Rows are points. Each copy is the shape, with its points in the same order, turned, moved and blurred by noise. Some copies are also mirrored. Which?
In the rows, zero is written as 128.

Shape (5 x 2)
[[ 95 141]
 [171  99]
 [201 159]
 [126  57]
 [114 154]]
Copy 1 (5 x 2)
[[154  90]
 [101 153]
 [164 196]
 [ 70 104]
 [161 113]]
Copy 1 is: mirrored
Copy 2 (5 x 2)
[[109 151]
 [187  98]
 [211 171]
 [120  60]
 [132 166]]
Copy 2 is: only turned

Shape (8 x 3)
[[107 129  99]
 [127 145  82]
 [190 138 223]
 [ 56  90 128]
 [ 83 142 123]
 [165 129  91]
 [182 139 146]
 [190 133  88]]
Copy 1 (8 x 3)
[[150 150  83]
 [151 166  98]
 [ 77 120 227]
 [100  93  61]
 [110 147  84]
 [164 159 132]
 [133 147 186]
 [191 165 158]]
Copy 1 is: only turned
Copy 2 (8 x 3)
[[115 122 150]
 [ 92 132 132]
 [234 174  73]
 [150  83 200]
 [133 133 180]
 [107 125  96]
 [161 149  79]
 [107 133  65]]
Copy 2 is: only turned
Copy 3 (8 x 3)
[[135 110  88]
 [129 133  68]
 [ 94 168 219]
 [161  52 114]
 [120  83 101]
 [147 166  94]
 [115 179 141]
 [145 191  91]]
Copy 3 is: only turned
Copy 4 (8 x 3)
[[123 122 114]
 [159 127 108]
 [145  62 249]
 [ 52 122 112]
 [107 146 129]
 [171  91 121]
 [164  75 176]
 [195  74 125]]
Copy 4 is: only turned

Shape (6 x 3)
[[116 174 122]
 [105  96 148]
 [ 53  89 130]
 [167 211 138]
 [ 82  55 120]
 [126 152  78]]
Copy 1 (6 x 3)
[[143 128 160]
 [ 78 108 110]
 [ 87  49  95]
 [152 175 191]
 [ 84  71  69]
 [161 119 115]]
Copy 1 is: mirrored
Copy 2 (6 x 3)
[[122 145 101]
 [108 141 171]
 [ 51 103 171]
 [166 185  68]
 [ 81  95 204]
 [141  99  97]]
Copy 2 is: only turned

Shape (10 x 4)
[[172 101 108 139]
 [149 146 147  36]
 [177 106 123 104]
 [145 148 134  65]
 [129  65 146  88]
 [175 117 160 164]
 [ 66 190 110  94]
 [103 124  85 106]
 [ 49 201 173 120]
 [129  87 124  88]]
Copy 1 (10 x 4)
[[134 134  81 154]
 [132 243 116 141]
 [127 169  79 147]
 [143 216 127 148]
 [ 97 168 103  81]
 [ 91 127 106 181]
 [186 191 203 136]
 [182 155 133 113]
 [124 182 244 154]
 [130 164 103  95]]
Copy 1 is: mirrored
Copy 2 (10 x 4)
[[137 132 151  96]
 [136  39  71 116]
 [143  96 133  92]
 [135  72  81 119]
 [129  60 162 144]
 [189 140 145 121]
 [ 97 119  40 183]
 [ 83 120 109 144]
 [150 125  42 228]
 [113  74 143 134]]
Copy 2 is: mirrored

Shape (9 x 6)
[[155  84 110  89 141 158]
 [ 94  92 145 100 197 131]
 [ 61 121 156 160 142 101]
 [ 94 182 100 175 135 170]
 [127  94 156 199 112  66]
 [ 83 101 113 117 101 229]
 [168 126  61 114  67  82]
 [162 142 128  92 155 171]
 [126 146 178 128  83 208]]
Copy 1 (9 x 6)
[[ 76  96  92 119 131 106]
 [ 69 155 119 143 169  47]
 [148 179 153 154 140  47]
 [131 194 126 192 113 143]
 [211 127 111 146 147  50]
 [ 64 139 131 170  45 105]
 [174 108 107  64 119 156]
 [ 77 105 125 157 157 141]
 [106  92 173 205  83 122]]
Copy 1 is: only turned
Copy 2 (9 x 6)
[[172 152 134  57 114 128]
 [180 120 128  95 185  91]
 [115  91 106 137 191 138]
 [ 97  69  70 115  97 100]
 [142  83 123 149 158 219]
 [ 87 115  98  10 132 107]
 [129 191 103 131  71 194]
 [154 124 152  80  87  89]
 [ 67  83 166  51 106 120]]
Copy 2 is: mirrored
Copy 3 (9 x 6)
[[149 127 105 161 168 130]
 [111 164 124 133 196  66]
 [ 71 141 170 125 131  51]
 [ 57 123 221 162 148 134]
 [ 54 111 111  89  81  83]
 [133  83 181 229 171  94]
 [127 157 126 162  52 168]
 [151 138 163 139 182 157]
 [158  52 204 143 153 114]]
Copy 3 is: mirrored

Shape (11 x 8)
[[ 85  76 127 123 177 166 101 107]
 [ 98 165  58 150  80 102 130 163]
 [ 44 115 147 178  85 130 131  63]
 [121 169  98 147 169  82 175 160]
 [142 161  76 132 128  88 148 147]
 [109  58 115  54 147  71  85 144]
 [128 121 150  51 132  83  76 160]
 [ 81 112 145 116  65 166  96 111]
 [111 212  43 121 130  91 199 112]
 [ 35 104 145 134 194 138  53  72]
 [171 147  83 114 143  71 113 123]]
Copy 1 (11 x 8)
[[103 193 195 108 130 106  51 114]
 [ 90 102 114 148 115  93 182  86]
 [152 157 149 148 107  91  78  19]
 [128  85 190 142 151 110 191 135]
 [110  80 143 150 151 131 165 114]
 [105  73 159  99 150  85  31 155]
 [147  81 112 111 158  87  66 186]
 [153 175  93 102 100  95  80  80]
 [119  83 163 132 199 126 203  64]
 [135 202 200 166 154  45  35 105]
 [115  75 141 170 177 141 110 147]]
Copy 1 is: only turned
Copy 2 (11 x 8)
[[168 185 117 176 125 189  90 123]
 [ 96  87 127 125 150 135 151 215]
 [108 169 140 224  79 158 190 144]
 [120 112  66 167 187  99 131 156]
 [112  96  82 109 152 103 135 162]
 [161  64 136 170 105 172  39 128]
 [124  63 160 146 134 134  62  87]
 [127 146 175 153 105 190 161 116]
 [ 64  93  34 132 171 140 170 172]
 [ 98 209 134 232 123 192  63 130]
 [107 107  79 105 112 106  94 133]]
Copy 2 is: only turned
Copy 3 (11 x 8)
[[121  79 117 168 182 133 113 100]
 [108 183 154 148  58 147 111 160]
 [147 173 174 196 199 118 141 144]
 [124 166  77 133  65 119 175 134]
 [122 157 135 132  62 138 143 115]
 [ 44  99 173 103 130 104 125  52]
 [ 40 117 166  60 130 141 142  90]
 [ 92 138 204 165 187 180 124 150]
 [124 229 102 172  47 170 160 106]
 [118 129 105 149 238 107  76  93]
 [136 135 145  96  67 144 135  75]]
Copy 3 is: only turned

Shape (13 x 9)
[[176 116 110 122 141 114 134 117 132]
 [ 63  86 105 118 119  91 148 172 110]
 [140 137 132  89 196  80 148 158 140]
 [159 150 102 148 112 118 202 125 112]
 [166 105 112 106 148 108  98 167 128]
 [120  86 196 182 149 160 112 131  99]
 [115 136 158  89 182  86 150  86 111]
 [107 166 157 111 113 112  77 156 136]
 [ 92  49 131 114 187  97 120 132 162]
 [111 124 115 121 167 138 101 125 104]
 [ 89  45 126 188 127  52  34 157 111]
 [189   7 152  92  81  88 125  69 128]
 [180  75 119 100 126 111 102 158 113]]
Copy 1 (13 x 9)
[[141 110  93 144 112  85 131 114 140]
 [109  70 158  74  92 153 149 145 131]
 [178  94 127  89  87  92 127 104  73]
 [131 159 135 142 126  89 194 154 118]
 [168  90 103 130  86 101  97 119 145]
 [ 61 120  94 151 100 132  63 141  86]
 [121  86 126 104 147  73 131  99  54]
 [141 113 165 115 142 115  68 104 128]
 [106  72  75  64  74 139 124  85  98]
 [132  91  89  97 133 103  93 150 115]
 [ 50  58 118  67  37 110  51 120 194]
 [ 73  28  72 199  98 109 161  47 162]
 [151  77 101 153  77 114 112 115 148]]
Copy 1 is: mirrored
Copy 2 (13 x 9)
[[163 122 131 137 151 135 134 122 157]
 [122 181 113  52 167  89 136 180 163]
 [142 147 201 113 185 111 163 130 167]
 [126 108  90  93 152 135 178  87 160]
 [190 153 160 121 132 119 135 154 161]
 [146 104 131  99 143 102 104 164  47]
 [100 122 186 104 197 127 103 113 148]
 [120 165 175 111  85  81 106 127 140]
 [131 156 156 131 206  97 120 211 141]
 [144 177 150 110 158 133 108 133 114]
 [203 176 109 102 163  17  57 193 126]
 [167  44 100 127 161 145  57 205 198]
 [201 127 143 108 130 130 119 170 168]]
Copy 2 is: only turned
